Each row is a point. The last column is the point's height on a tilted bowl or saddle (a function of degree 2), plus a little noise. Count its main directions that bend up, bend down and stay straight.
In the rows, zero is written as 128.

Points:
108, 124, 145, 152
118, 114, 131, 158
160, 115, 147, 142
101, 121, 132, 153
93, 101, 129, 135
173, 115, 198, 54
110, 107, 96, 147
212, 123, 48, 55
138, 58, 196, 72
93, 191, 118, 184
105, 162, 105, 174
176, 46, 104, 142
161, 114, 136, 149
95, 113, 189, 89
139, 124, 52, 119
190, 111, 108, 131
157, 116, 70, 137
132, 147, 91, 165
Directions: 0 up, 2 down, 1 straight

Points (15 x 4):
152, 97, 146, 153
121, 195, 183, 216
114, 88, 121, 135
86, 115, 82, 117
124, 159, 118, 159
155, 160, 146, 163
121, 180, 166, 191
202, 136, 147, 121
55, 163, 186, 112
175, 41, 119, 188
54, 172, 170, 124
104, 159, 100, 149
134, 132, 140, 154
116, 166, 135, 165
106, 148, 86, 143
Directions: 1 up, 1 down, 1 straight

Points:
129, 136, 249, 204
145, 205, 97, 29
116, 46, 153, 97
120, 123, 95, 111
100, 144, 195, 164
108, 131, 81, 93
125, 136, 123, 127
100, 150, 134, 117
118, 74, 99, 98
162, 129, 178, 149
144, 112, 109, 123
88, 85, 182, 143
115, 157, 101, 95
142, 118, 128, 134
155, 178, 152, 101
124, 128, 116, 126
Directions: 0 up, 2 down, 1 straight

Points (22 x 5):
195, 136, 147, 149, 159
163, 239, 152, 118, 55
71, 165, 104, 66, 132
172, 119, 141, 133, 160
172, 159, 131, 127, 128
138, 170, 72, 166, 101
153, 145, 50, 175, 106
194, 108, 116, 163, 190
161, 59, 104, 123, 164
161, 83, 169, 121, 181
135, 121, 83, 96, 113
135, 140, 150, 122, 135
52, 132, 144, 151, 65
121, 219, 155, 138, 66
100, 98, 151, 145, 137
139, 126, 121, 138, 142
165, 119, 134, 68, 130
124, 189, 207, 90, 70
166, 93, 72, 124, 123
102, 188, 100, 125, 95
157, 166, 122, 116, 120
134, 65, 110, 178, 174
Directions: 1 up, 2 down, 1 straight

Points, 22 rows:
15, 195, 139, 120, 15
163, 84, 141, 151, 105
176, 173, 137, 169, 129
128, 148, 172, 164, 110
149, 142, 147, 115, 110
146, 45, 127, 171, 104
148, 161, 104, 159, 108
106, 145, 113, 110, 101
108, 152, 123, 157, 105
126, 135, 172, 129, 105
102, 124, 135, 147, 108
76, 94, 71, 174, 118
115, 145, 109, 150, 106
134, 45, 167, 165, 89
183, 25, 96, 175, 82
182, 66, 134, 123, 93
139, 137, 133, 131, 111
134, 127, 194, 105, 91
134, 194, 73, 109, 71
127, 98, 176, 115, 97
116, 78, 206, 143, 75
181, 125, 176, 163, 112
Directions: 1 up, 3 down, 0 straight

Points, 26 rows:
128, 124, 177, 178, 166
81, 141, 174, 116, 136
173, 159, 135, 126, 201
116, 153, 57, 84, 177
170, 140, 171, 147, 197
91, 88, 152, 126, 154
94, 161, 190, 167, 116
74, 163, 142, 110, 142
165, 74, 184, 146, 156
103, 59, 106, 104, 132
76, 158, 114, 108, 157
98, 140, 178, 107, 154
115, 126, 108, 144, 159
112, 163, 136, 129, 181
89, 229, 127, 184, 73
111, 145, 181, 137, 163
155, 136, 162, 240, 139
166, 130, 199, 94, 165
113, 170, 156, 163, 161
138, 102, 130, 171, 150
103, 172, 184, 97, 150
117, 143, 133, 90, 189
97, 176, 89, 83, 193
62, 76, 185, 123, 122
56, 125, 113, 112, 132
168, 98, 179, 95, 149
Directions: 0 up, 2 down, 2 straight

Points:
214, 87, 147, 76, 215, 121, 89
65, 202, 128, 147, 156, 179, 53
146, 100, 129, 95, 163, 98, 154
124, 127, 149, 162, 97, 87, 128
92, 94, 77, 71, 141, 79, 143
120, 123, 182, 193, 108, 112, 92
195, 164, 142, 131, 157, 106, 118
105, 48, 163, 110, 126, 141, 99
146, 114, 79, 159, 189, 107, 168
133, 169, 135, 126, 117, 145, 124
178, 164, 122, 164, 160, 156, 103
181, 84, 131, 121, 136, 141, 123
115, 112, 124, 170, 54, 55, 97
154, 115, 136, 109, 107, 152, 116
154, 163, 164, 160, 110, 188, 67
175, 117, 137, 136, 74, 111, 109
130, 119, 148, 157, 110, 145, 117
39, 171, 175, 127, 124, 114, 70
163, 107, 108, 109, 41, 137, 66
165, 90, 126, 161, 129, 88, 141
105, 137, 183, 125, 91, 141, 101
229, 124, 139, 99, 178, 90, 94
129, 104, 133, 149, 83, 135, 111
90, 231, 144, 81, 142, 127, 75
122, 208, 118, 156, 69, 77, 109
120, 115, 211, 63, 102, 141, 69
171, 124, 89, 57, 132, 122, 118
133, 99, 159, 150, 140, 116, 133
16, 125, 120, 99, 143, 153, 67
164, 109, 189, 156, 144, 73, 106
149, 127, 140, 98, 163, 131, 138
138, 138, 147, 118, 152, 168, 115
169, 120, 168, 154, 174, 152, 105
58, 156, 111, 192, 192, 84, 103
91, 74, 46, 138, 77, 122, 91
112, 156, 84, 190, 184, 162, 108
122, 114, 90, 144, 109, 78, 149
103, 101, 136, 161, 106, 84, 133
149, 196, 146, 211, 98, 94, 89
119, 111, 101, 120, 141, 99, 162
126, 193, 136, 127, 146, 111, 125
186, 143, 147, 132, 228, 112, 98
68, 82, 100, 121, 112, 108, 131
87, 172, 121, 128, 133, 104, 131
138, 173, 126, 114, 106, 202, 67
205, 191, 179, 59, 95, 194, 26
148, 161, 134, 96, 156, 94, 137
82, 114, 144, 137, 109, 218, 34
Directions: 0 up, 5 down, 1 straight

Points:
79, 84, 90, 154, 102, 30, 42
133, 177, 126, 116, 159, 61, 101
166, 142, 53, 149, 129, 144, 72
123, 136, 144, 139, 122, 113, 116
77, 175, 172, 84, 142, 151, 88
78, 89, 150, 147, 137, 173, 104
53, 110, 78, 79, 97, 159, 84
169, 163, 103, 151, 166, 92, 108
132, 107, 170, 120, 94, 98, 108
96, 249, 90, 123, 87, 65, 87
175, 94, 101, 123, 217, 146, 107
43, 140, 109, 122, 156, 135, 81
220, 157, 86, 119, 153, 99, 85
118, 169, 70, 137, 46, 81, 80
73, 169, 181, 99, 95, 72, 90
152, 105, 134, 108, 134, 131, 114
102, 153, 122, 125, 132, 59, 96
179, 124, 84, 62, 91, 102, 55
132, 105, 134, 135, 142, 137, 117
190, 127, 70, 110, 174, 141, 79
170, 163, 88, 181, 69, 129, 88
95, 149, 141, 105, 68, 74, 100
131, 162, 187, 78, 129, 138, 94
131, 127, 157, 105, 105, 156, 108
169, 105, 169, 174, 123, 133, 115
98, 89, 159, 136, 151, 177, 112
111, 122, 131, 150, 126, 80, 103
111, 114, 121, 101, 104, 133, 108
149, 135, 118, 188, 180, 137, 109
172, 203, 132, 181, 114, 119, 118
104, 186, 143, 85, 187, 92, 89
158, 84, 56, 131, 160, 134, 69
141, 110, 122, 125, 160, 92, 111
141, 121, 61, 126, 106, 121, 76
151, 84, 143, 93, 120, 93, 104
96, 66, 152, 98, 143, 176, 114
213, 114, 119, 166, 90, 139, 88
115, 159, 98, 151, 113, 126, 102
117, 70, 154, 153, 223, 194, 111
148, 187, 72, 85, 147, 168, 67
149, 47, 61, 215, 153, 132, 31
133, 162, 149, 146, 144, 71, 112
91, 123, 114, 139, 134, 133, 104
151, 139, 175, 129, 95, 133, 109
164, 103, 91, 163, 140, 137, 96
122, 98, 187, 114, 206, 177, 117
81, 76, 110, 117, 97, 142, 100
119, 158, 108, 140, 124, 114, 107
Directions: 0 up, 4 down, 2 straight
